Each row is a point. A path goes straight from each point to the next, and from the last back to the first. The post is the endless flat space through its rows: a point in 2 columns, a line in 3, a plane in 4, and so on, so that a path can go around it. Count how often the path circles the post. Going back the other way cancels.
In the rows, 128 means zero.

Post (1 x 2)
[[111 125]]
Path (18 x 2)
[[143 143]
 [117 104]
 [ 98 113]
 [ 98 134]
 [ 80 159]
 [ 59 134]
 [123 176]
 [140 123]
 [137  93]
 [148  99]
 [150 136]
 [128 142]
 [122 107]
 [ 95 103]
 [ 80 125]
 [ 84 128]
 [ 61 157]
 [107 166]]
Times around: 2

Post (3 x 4)
[[130 150 140 126]
 [122 127 123 103]
 [159 139  88 144]]
Path (29 x 4)
[[142 200 141 159]
 [154 182 127 135]
 [180 193 145 185]
 [157 183 157 154]
 [137 182 145 129]
 [119 139 116 113]
 [124 153 150 153]
 [165 145 105 157]
 [151 146 119 132]
 [139 135 150 105]
 [100 102 151  89]
 [126 141 120 149]
 [150 162  83 136]
 [174 158  72 153]
 [121 188 165 185]
 [139 121 108 169]
 [157 141 133 157]
 [139 173 177 111]
 [125 167 157 116]
 [121 113  94 104]
 [119  96 100 132]
 [159  99  85 105]
 [163 126  75  91]
 [130 157 137 116]
 [117 149 126 146]
 [141 135 125 174]
 [152 111 103 114]
 [172 171 137 135]
 [163 154  67 131]]
Times around: 3

Post (7 x 8)
[[137 144  92 131  91 176 106 128]
 [109 150 138 123 111 136 112 158]
 [117 153 114 136 153 106 136  76]
 [140  58 124 103 146 133 143 105]
 [140 115 123 144 111 142 145 123]
 [105 186 111 131  88 135 145  70]
 [119  52 129 141 112 130  97 156]]
Path (29 x 8)
[[ 81 119  76 154  77 153 113 111]
 [127 118 113 141 127 118  96 186]
 [124 136 134 116 151  81 126 105]
 [118 114 147 137  69 129 162  94]
 [ 90 112 130  85 141 154  59 105]
 [144  52 156 125  86 170 165 174]
 [125 130 121 139 155 110 135 130]
 [163  84 122 105  89 157 128 180]
 [163 170 170 110  95 139 188 138]
 [ 90 150 138 124 103 123  95  72]
 [ 94 136 146 112 149 142 116 146]
 [ 98 167  99  89 203 114 111  91]
 [134 173  73 121 137 137 126 138]
 [123 135 109 155 180  73 119  82]
 [110 158  96 155 118  86 128 105]
 [135 116 120 112 121 152 163 131]
 [118  93 107 142 139 172 112 133]
 [ 77 160 114 125 100 125 121 119]
 [146 138  88 132 119 126 121 155]
 [141 127  70 152 138 125  88  84]
 [156 171 100 106 155 129  99  94]
 [147 153 111  80 119 121 154 106]
 [126 172  83 160 121 127 133 107]
 [114 173 103 103  74 183 140  99]
 [ 99 116 131 139 137 108 141  44]
 [120 175 123 158 123 104 145  68]
 [142 158 107 157  54 135 109  99]
 [135 161 123 146 127 139 149  79]
 [134 175 144 149 145 164 169 102]]
Times around: 2

Post (11 x 12)
[[111 114 114 108 152 135 163 136  99 158  99 103]
 [ 97  99 148 126 154 132 158 103  99 152 132 119]
 [157 167 101 134 108 119 115 118 175  78 157 132]
 [163 139 123 112 148 197  94 154  84 152 207 120]
 [164 172 123 156 105 113 137 118 133  89 125 154]
 [131 115 130 157  91  99 104 143 124 129 132 126]
 [121 124  94 100 124 169 146 121  85 159 184 138]
 [171 111 148 120  73 118  86 113 155  99 125 135]
 [113 103  93 150 117 141 132  98 158 147  88 155]
 [119 142 150 115 110 107  97 131 142 137 112 147]
 [122  80 138 113 167 129 153 161  98 160 144 163]]
Path (27 x 12)
[[155 176 123 140  76 156 140  84 121  86 164  87]
 [111 141 126 194  84 163 131 127  64 118 162 107]
 [101  91 121 177 110 125  73 164 143 149 182 171]
 [120 132 115  65  96 174 148  60 152 132 168 162]
 [183 109  81 166  92 187 128 144 117 139 199 150]
 [ 93  98 108 127  78 170 195  82  83 146 149 121]
 [144  72  99 115 111 158  88 164 110 147 158 127]
 [112  84 131 123  89 132 106 142 104 124  97 158]
 [108 132 153 172  96 100 122 131 130 121 158 156]
 [145 105 135 121 140 138 113 206  98 160  92 185]
 [120 130 168 101 125  93  83 161  84 148 130 118]
 [166  90 103 136 133 114 100 143 122 169 115 186]
 [132 159 149  98 167 105 133 171 147 140 163 155]
 [108 110 134 131 140 123 164 129 102 129 164 100]
 [113 149 131  83 134 171 140 164 115 174 149  98]
 [130 127 163 137 148 120 163 134 141 105 145 128]
 [119 106 141  95 109 147 159 108 108 110 136 126]
 [125 137  93 153 139 129 106 128 129 103 151 158]
 [125 183 105 143 103  76 131 123 132 126 135 137]
 [161 128 151 126  82 117  84 125 145 127 133 138]
 [108 117 122 146  84 111 106 177 114 146 164 125]
 [128 191  89  78 152 155 116 159 124 124 162 102]
 [146 139 130 125 155 115  73 146 179 108 138 151]
 [112 141 145 134 153 114  93 159  94 154 175 169]
 [132 151  78  80 151 143  94 191 101 127 170 166]
 [196  80 121  91 145 100 112 134 165 105 133 176]
 [168 208 130 101 136 176 114  70 153 139 151  97]]
Times around: 3
